Each point is reached from the start by the listed moves, each made 0, 1 or 2 times, or once backwards (-1), plus a little noise. Is the number of moves made odd or even? Then give how often each move was made.

Moves:
(1): [17  1 -7  9  5 -3]
(2): [ 2 13 11 -3 -1 -1]
(3): [ 7 -5 14  1  5 -3]
Start: [-1  6  9  6 -2 11]
Points:
[15 22 60  2  5  1] => even (0, 2, 2)
[21 33 24  8  1  5] => odd (1, 2, 0)
[42 30 29 19 10 -1] => odd (2, 2, 1)

Moves:
(1): [15 -1  0 -5  7  6  1 -7 -3]
(2): [-1 19  2 -9  4 -4  8 10  0]
(3): [-7 -6 13  0 -1  0  4 -1  3]
(4): [-1  4  3  8  3 -4  9  3  0]
(5): [-5  0 -2  0  9  1 -2 -1 -6]
(6): [ 1  9 -2  4 -4 10 -2 -2 -6]
(7): [-7  2 -3 -2  4  8 13  8  2]
(8): [ 5 -8  4  5  3  2 -7 13  0]
(9): [ 0  2  2  2  7  2 -2 -1 12]
Start: [-11   6 -10   7   2   0  -1  -6   5]
Points:
[-22  60  -7  -4  18  21  39  28  32] => even (0, 2, 0, 0, -1, 1, 2, 0, 2)
[ 25  55  -8  11  15  12  -9  26 -15] => even (1, 2, -1, 1, 0, 2, -1, 2, 0)
[ 32  23  -6 -20  47   5 -10  24  27] => odd (2, 2, -1, -1, 0, -1, 0, 2, 2)

Moves:
(1): [ 9  1  7  6  0 -2  0 -8  4 11  5  5 -5 -8  2 -4 -4 -5 -7  8]
(2): [ 0 10 -3  0  0  0 -2  3  4 -3  2  0 -3 -2 -3 -5  7 -1  6  6]
(3): [ 0  5  6 -2  0 -1  0 -3 -2 -2 -3 -3 -1 -1  0  2 -2 -2  4 -4]
(4): [ 3  1  0 10  0  0 -5  4  0 -2 -1  1  5  0  1  5  3 -3  0  1]
(5): [ 0  3  5 -3 16 -5  3  7  1  4  0 -3 -4 -8  3  3  4  0 -6 -4]
(6): [ 3 -4  6 -5  2 10  2  5  0 -3  4 -2  5 -2 -6  6  1 -4 -1 -4]
(7): [-2  2  3  5 -1  0 13  3  8  1 -6 -4  5  3  1 -6  0  3 -6 -2]
(8): [  1  -1   5   0  -9 -11  -2  11  -1   1   3  -4  -6   1   0  -2   0   1
  -3  -3]
(9): [ -2   2  -1  -1  -4  -7  -6  -7  13  -4   6  -4   8 -12   1   6  -5   1
  -3  -8]
(10): [ -7  -5   1   0  -4  -3  -2   1   2  12  -5   2   4  -1  -4   2  -7 -11
   2  -4]
(11): [-7 -1  6  0 -2 -1  1 -2  0  2  5  4  3  1  3  1  2  4  4  4]
(12): [ 8 -2  8 -5 -2  0 -5  3 11 -3 -5 12 -1  4  7 -4 -1 -3  1 -8]
(13): [ 3  5  4 -7  1 -4  2  2 -6 -1 -7 -1  9 -3  2  0  5 -1 -5  0]
(14): [ 1  3 -1 -3  4 -2  1  2  5  5  6  0  2  8 -4  5 -4  1  1 -3]
(15): [ 0  5 -3  0 -4  2  1  0  1  3  1 -4  0  2 12  1  3 -2  2  0]
(16): [ 0  4 -4 -6 -5 -4  7 -6  3 -4 -5  7 -8  0  4 12  2 -4 -2  2]
(17): [-2 -5  5  1 -5  0 -3 -7  6  2 -1 -3 -3  7 -5 -3  9  3 -4 -3]
(18): [ 4 -1 -4  0 -5  7 -3  2 -2  5 -2  7 -3 -7  0  5 -4 14  0 -1]
Start: [-2  9 -1 12  0 -4 -9 -2  2 -3  2 -6 -5  5  0  1  1  6 -3 -3]
Points:
[-12  -5  58  25  12 -26 -13 -20  47   9  31 -27  31  -5 -17   7   3   5
 -30 -30] => odd (1, -1, 1, 1, 1, 1, 1, 0, 2, 0, 2, 0, 0, 1, -1, -1, 2, -1)
[-26   5  -7  -7 -25 -30  -7  -5  -1  -9   4 -28 -57  10   6  24  30  11
  -9 -10] => even (-1, 0, 0, -1, 1, 0, -1, 2, 0, 0, 0, -1, -1, -1, 1, 2, 2, 0)
[ -5   0  -5  -4  -4  20 -21  -1  59   8  -3 -15  19 -15  -9   0   6  29
 -17 -51] => odd (-1, 1, -1, -1, 1, 1, 1, -1, 2, 1, -1, 1, 0, 0, 1, -1, 2, 2)
[ 16  16  27   9 -18 -35  28  20  60  17  -5   9 -48  48  43 -10  21 -18
 -30 -14] => even (1, 0, -1, 0, 1, 0, 2, 2, -1, 0, 0, 2, -1, 1, 2, 2, 1, -1)

Moves:
(1): [ 8 -1  0  1  1  2 -1 -1 -1 -2  0 -2 -4 -5  2  0 -1 -2  0 -2 -1 -3 -3 -3
 -1]
(2): [ 0  5 -3 -2  7 -2 -1  5 -1 -1  2 -2  1  1 -3 -3  6  6 -6 -4 -5 -4 -4 -5
 -1]
(3): [  5   2   6   5  -3  -3   1   3   9   2   2  -6  -6  -1  -1 -10   2  -7
   1  -7  -1   1  -4   4   5]
(4): [ 5  4 -3  9 -1 -6 -1 -1 -3  7  0  4  1  4 10  3 -1  5 -2  4  2 -5  3 -3
 -2]
(5): [ 6 -8  2  2 12 -8  1 -5  1 -5 -4  1  1  1  0 -1  0  6  5  2 -8  4  2  2
  1]
(6): [-7  9 -1  2  3  6  5 -5  7  0 -4 -5  0  5  2 -2 -1  8  4  1  0 -4  2 -2
 -3]
(7): [-1 -1  7 -2 -1  1  9 -2  4  6  5  3 -9  0 -5  2  5  2  1  7 -3  2  7 -4
 -2]
(8): [ 2 -2  3  7 -4  4  2 13 -3  0  3  2  2  1  3  0  0 11 -5  0  5  4 -2 -3
  0]
(9): [-5  2 -5  2  0  2  1 -3 14  2 -1  4 -1 -6 -2  1  5  1 -1  0  3 -2 -5  1
  1]
(10): [ 5 -2  5 -6  5  2  1 -2  3  6 -2 -1  3  4  4 -1  1 -3 -1  1  1  0 -1  1
  2]
(11): [-3 -6 -6  2  0  1  0 -3  0  0 13  0  0 -3  1 -2 -1  1  0  5  2  1 -3 -2
  2]
(12): [-2  8  8 -5  0 -5 -2 -7 -2 -3  5  2  4 -8  0  3 -2  1  2 -2 -2  4  4 -3
 -3]
(13): [ 3  5  1 -4 -8 -4  5 -1  2 -6 -2 -4  7  0  0  2  2 -2  6 -3 -2  1 -3 -1
  0]
(14): [ 1  2 -1 -2  0  4  1 -1  4 -5  2  4 -1  2 -2  1 -1 -2 -6 -5  1  6  7  0
 -1]
(15): [ 0 -2 -2 -8 -4 -5  3  0  1 -2  2 -2  0 -8 10 -4  0  0 -5  1  4  5  2  4
 -3]
(16): [-1  0  5  3  0  1  0  5  0 -5  4 -3 -1  2  4  9  5  5 -4  9 -2 -4 -4  4
  3]
(17): [-5  2  1 -3  2  5  2  2 -1 -2  0  2  4 -3  5 -3 10 -5  4 -3 -3 -2  1  0
  3]
(18): [ 2  1  1 -3 -6  1 -5 -2 -4 -2  2  3 -6  5  0 -5  2  4  6 -4 -2  1 -4 -1
 -1]
(19): [ 2 -2 -5 -5  5 -2 -1  7  1  8  3  0  1  3  4  1 -3  4 12  3  2 -6  1  7
  0]
(20): [ -1   3   0  -3  -1   2 -11   9   2   1  -1   1   2   3   0  -5  -6  -3
  -2   8  -4   0   3  -8   2]
(21): [  2   4   1  -3  -2   2  -1  -2  -3  -4  -2  -1   4  -1  -2  -1   6   3
   0   1  10 -10   4  -2   5]
(22): [ 1  6 -3  7  1  1 -4 -3  0 -1 -2 -9 -7 -3 -1  5 -1 -3  5  4 -1 16  0  1
  3]
(23): [ 3 -3  0  1 -5  7 -7 -4  0  0  1 -6  6  1 -1  0  2  6  0  0 -7 -1  8  1
  3]
(24): [ 2  0  1  2  0  0  4 -1 -2 -1  2  0  0  0  0 -4  0  3  1  3 -4  2  0  7
  1]
Start: [-5 -2  1  4 -4  4 -1 -4 -7  5  5  3 -3 -2 11  4  1 -2 -3 -3  4 -5 -2  4
 -3]
Points:
[-12  -2 -17  11  -9  49 -11  44 -16  17  23 -13   8  25  37  13 -18  48
 -21  38   6   8  40  26   1] => even (-1, 0, -1, 0, -1, 1, 0, 2, -1, 0, 0, -1, -1, 2, 1, 1, 0, -1, 2, 1, 0, 1, 2, 2)
[-11  21   4 -22  18  13   8   7 -16   8  15   0  -8   7  10  27  10   6
 -54  20  34  -1  21  -7  -1] => even (-1, 2, -1, 0, -1, 0, 1, 0, -1, 2, 0, 0, -1, 2, 1, 1, -1, -1, 0, 0, 2, 1, -1, 0)
[-14  -3  15  12  -2  12  19 -40  12 -11  60  20 -15 -36 -16  24  20  31
 -48   3   6 -12  27 -16  -9] => odd (1, 1, 0, 0, 0, 0, 2, 0, 1, -1, 2, 2, -1, 2, 0, 1, -1, -1, -1, -1, 1, -1, 1, 0)
